Rows are points. To make a cloud, some directions were put in groups of two or more. Within a group, all points are equally far from the middle, so they leave a hole (a ring in 2 directions, a hollow ball in 3). The other directions are filled evenly. Then the cloud was stretched, turned, moved and blurred a little. Count the holes, and give their numbers of directions, smallest first.

Cloud (22 x 3):
| -4.6 | -1.5 |  3.2 |
|  3.2 | -0.4 |  2.4 |
|  0.7 |  1.0 |  4.3 |
|  0.9 |  2.5 |  3.7 |
| -4.3 | -1.3 | -4.3 |
| -3.5 | -4.4 | -3.3 |
| -4.3 |  1.7 | -3.4 |
| -2.0 | -0.9 |  4.7 |
| -4.0 |  3.8 |  1.2 |
| -5.3 |  2.2 |  1.6 |
| -3.0 |  2.7 | -3.7 |
|  2.3 | -4.6 |  0.1 |
|  0.4 | -2.1 | -5.7 |
| -1.9 | -3.2 | -5.2 |
|  1.4 |  3.1 |  2.6 |
|  3.6 | -1.2 |  1.5 |
| -0.7 | -4.9 |  2.1 |
| -1.2 | -3.2 |  3.8 |
|  0.7 | -4.6 | -4.3 |
| -5.4 |  1.9 | -1.0 |
| -2.0 | -5.7 | -0.2 |
|  1.0 |  3.9 |  1.9 |
Holes: 1 (3)

Cloud (26 x 4):
|  0.7 |  2.1 |  5.7 | -1.7 |
|  6.5 | -2.7 |  0.3 |  0.2 |
|  0.9 |  2.7 | -3.4 |  2.8 |
|  0.3 | -5.3 |  1.0 | -3.9 |
|  5.9 | -0.3 | -1.2 | -2.2 |
|  1.0 |  3.3 |  5.0 | -0.3 |
|  0.1 |  3.9 | -1.3 |  3.8 |
|  0.8 | -6.2 |  1.2 | -2.8 |
|  1.7 | -1.2 | -4.2 |  3.2 |
| -2.8 | -2.2 |  2.6 |  5.7 |
|  2.9 |  2.3 |  3.6 |  4.0 |
| -0.3 |  4.6 |  2.9 |  1.7 |
| -1.1 |  1.0 |  6.0 | -1.5 |
| -1.5 | -4.9 | -1.6 | -2.3 |
|  3.6 |  0.9 | -2.5 | -3.2 |
|  3.5 | -3.3 | -3.4 |  1.5 |
|  0.8 | -3.5 |  1.8 | -5.3 |
|  1.3 | -4.1 |  5.0 |  3.3 |
| -0.5 |  1.6 |  5.9 | -1.6 |
| -5.0 | -0.8 |  3.6 |  2.0 |
|  0.2 |  1.7 | -0.3 |  6.2 |
|  0.5 |  3.2 | -3.3 |  0.4 |
| -2.2 | -4.7 | -2.2 | -0.8 |
|  1.2 | -2.6 | -4.1 |  3.2 |
| -5.3 | -1.9 |  0.4 |  3.1 |
| -1.1 | -3.8 |  5.7 |  2.0 |
Holes: 2 (2, 2)
